Each row of a before or after table is a point. One or more steps were done to the points. Then noise was added and the rows were shuffled. The steps act on columns, c1 being the first. Write out the steps. A step turns or swaps two columns, mirrors them in a line or flattens them onto one, adds a multiple of one to another, or multiplies or shifts one. Angles are multiples of 10 degrees, from the lower column toward the higher: turns from -170 to 170, lines from 10 to 170 but not 90. Use the fewest steps. Two steps may share a column if one is a turn and the other turns, adds or multiplies; they go together, in the order done. Otherwise the lowest column goes first.

Before:
[[-0.08 -0.80 -0.43]
 [-0.35  0.23  0.08]
 [-0.02  0.17 -0.04]
 [ 0.40  0.08 -0.43]
 [-0.27  0.34  0.60]
 [-0.27  0.46  0.46]
 [ 0.27 -0.92 -0.35]
 [ 0.13  0.14 -0.43]
 [-0.26  0.09  0.22]
 [ 0.71  0.57  0.41]]
After (10 x 3):
[[ 0.76 -0.10 -0.48]
 [ 0.02  0.19 -0.04]
 [-0.55  0.66  0.60]
 [-0.14 -1.06 -0.40]
 [ 1.43  0.76  0.37]
 [-0.51  0.69  0.49]
 [ 0.31 -0.11 -0.42]
 [-0.69  0.28  0.15]
 [ 0.53 -1.11 -0.35]
 [-0.54  0.17  0.19]]
Steps: multiply c1 by 2; add 0.5 times c3 to c2

Before (14 x 6):
[[ 0.13  0.11 -0.41 -0.17  0.84 -0.29]
 [ 0.13  0.41  0.47 -0.30 -0.27  0.02]
 [-0.44  0.72  0.60 -0.57  0.64 -0.47]
 [-0.25 -0.03  0.40  0.33  1.01  0.01]
 [-0.10 -0.15 -0.36  0.55  0.53 -0.31]
 [ 0.06 -0.20  0.31  0.21  1.35  0.71]
 [ 0.33  0.56  0.19 -0.20 -0.34 -0.03]
 [ 0.34  0.34 -0.45  0.25  0.17  0.48]
 [-0.11  0.07 -0.26  0.97  0.14 -0.07]
 [ 0.17 -0.48 -0.09  0.53  0.52 -0.25]
 [ 0.11 -0.37 -0.20 -0.09  0.38 -0.22]
 [-0.20 -0.32  0.10  0.09  0.19 -0.04]
 [ 0.04 -0.74  0.55 -0.48  0.71  0.95]
 [-0.80 -0.37 -0.04 -0.15 -0.03 -0.73]]
After (14 x 6):
[[-0.13 -0.03 -0.49  0.22  0.87  0.03]
 [-0.34  0.00  0.66 -0.31  1.34  0.35]
 [-0.01  0.05 -0.22 -0.72  0.52 -0.07]
 [-0.81  0.44 -0.48 -0.09 -0.07 -0.54]
 [-0.13 -0.71 -0.17 -0.72  0.19  0.12]
 [ 0.00  0.33 -0.29 -0.20  0.36 -0.04]
 [-0.22 -0.20 -0.49 -0.58  0.52  0.03]
 [-0.26  0.16  0.06 -0.20  0.20 -0.09]
 [-0.16  0.87  1.03 -0.06  0.72  0.39]
 [-0.63 -0.20  0.15  0.91  0.63 -0.75]
 [-0.56 -0.18  0.32 -0.24  1.01 -0.21]
 [ 0.44 -0.33  0.11  0.51 -0.35 -0.15]
 [ 0.27 -0.41 -0.12  0.03  0.16  0.63]
 [ 0.20 -0.09  0.37  0.51 -0.25 -0.28]]
Steps: add -0.3 times c5 to c1; turn c2 and c4 by 140 degrees; turn c3 and c6 by -40 degrees

Before:
[[-0.44  0.05 -0.03 -0.36 -0.54  0.21 -0.42 -0.07 -0.36]
 [-0.50 -0.48  0.18  0.14 -0.42 -0.04 -0.25 -0.06  0.44]
 [-0.51 -0.30 -0.39 -0.29  0.38  0.12  0.12  0.30  0.51]
 [ 0.73 -0.51  0.17 -0.21 -0.46  0.15 -0.22  0.33 -0.28]
 [-0.59 -0.53 -0.03  0.55  0.78 -0.37  0.66 -0.51 -0.37]
 [ 0.08 -0.02 -0.29 -0.10  0.10 -0.35  0.68  0.05  0.17]
 [-0.17 -0.01  0.44 -0.61  0.04 -0.98  0.33  0.01 -0.52]
 [ 0.76  0.43 -0.05 -0.03  0.75  0.20 -0.15 -0.10 -0.13]
 [ 0.72  0.39  0.28  0.70  0.19 -0.51 -0.37  0.91 -0.65]
 [-0.03  0.03  0.41  0.05  0.02  0.23  0.68  0.77  0.22]]
After:
[[ 0.77 -0.19 -0.31  0.03  0.95  0.30 -0.23 -0.50 -0.06]
 [-0.46  0.06  1.11  0.19 -0.64 -0.51 -0.29  0.22  0.18]
 [-0.47 -0.25 -0.65 -0.33 -0.73  0.14 -0.42  0.35 -0.20]
 [-0.15  1.05 -0.03 -0.55 -0.08 -0.06  0.26 -0.09 -0.65]
 [-0.01 -0.22  1.15  0.08  0.66  0.08  0.66  0.31 -0.08]
 [ 0.67  0.48 -0.55  0.75  1.59  0.32 -0.44  0.49 -0.67]
 [ 0.66 -0.14 -0.14 -0.25  0.95 -0.59 -0.12  0.77 -0.39]
 [ 0.11  0.32 -0.40 -0.13  0.10 -0.06  0.66 -0.12  0.29]
 [-0.56 -0.20  0.14 -0.37 -0.01 -0.33  0.19 -0.45  0.66]
 [-0.53  0.43 -0.63  0.57 -0.76 -0.49  0.68 -1.13 -0.26]]
Steps: add 1 times c1 to c8; turn c5 and c8 by -70 degrees; turn c2 and c6 by 90 degrees; turn c3 and c9 by -40 degrees; multiply c3 by 2.5
